Rows are points. The ring and each string are closed loops that go straight from each point to the next, and from the last back to the first. Before rounding, they use only three directions, however many columns there are. How many times does the string pass through the ring? Passing back the other way cancels.

Ring:
[[ 0.34  0.27  0.22 -0.31]
 [-0.03  0.50  0.26 -0.28]
 [-0.37  0.57  0.24 -0.26]
 [-0.63  0.49  0.15 -0.25]
 [-0.74  0.21 -0.02 -0.26]
 [-0.51 -0.18 -0.18 -0.29]
 [-0.27 -0.35 -0.21 -0.30]
 [ 0.18 -0.48 -0.17 -0.33]
 [ 0.53 -0.34 -0.02 -0.34]
 [ 0.57 -0.13  0.09 -0.34]]
String:
[[-0.58 -0.30  0.05 -0.22]
 [-0.65 -0.30 -0.22 -0.27]
 [-0.58 -0.38 -0.53 -0.34]
 [-0.26 -0.72 -0.09 -0.26]
 [-0.08 -0.48  0.19 -0.23]
 [-0.10 -0.12  0.03 -0.29]
 [-0.24  0.01 -0.37 -0.36]
 [-0.67 -0.21 -0.57 -0.35]
 [-0.84 -0.22 -0.37 -0.29]]
Times through: 1
String (10 x 4):
[[-1.08  0.59 -0.10 -0.27]
 [-0.90  0.69 -0.13 -0.30]
 [-0.87  0.69  0.19 -0.23]
 [-0.66  0.46  0.48 -0.18]
 [-0.40  0.18  0.45 -0.19]
 [-0.24  0.16  0.07 -0.28]
 [-0.42  0.32 -0.06 -0.30]
 [-0.26  0.01  0.23 -0.24]
 [-0.76  0.07  0.38 -0.16]
 [-1.06  0.34  0.11 -0.21]]
Times through: 0
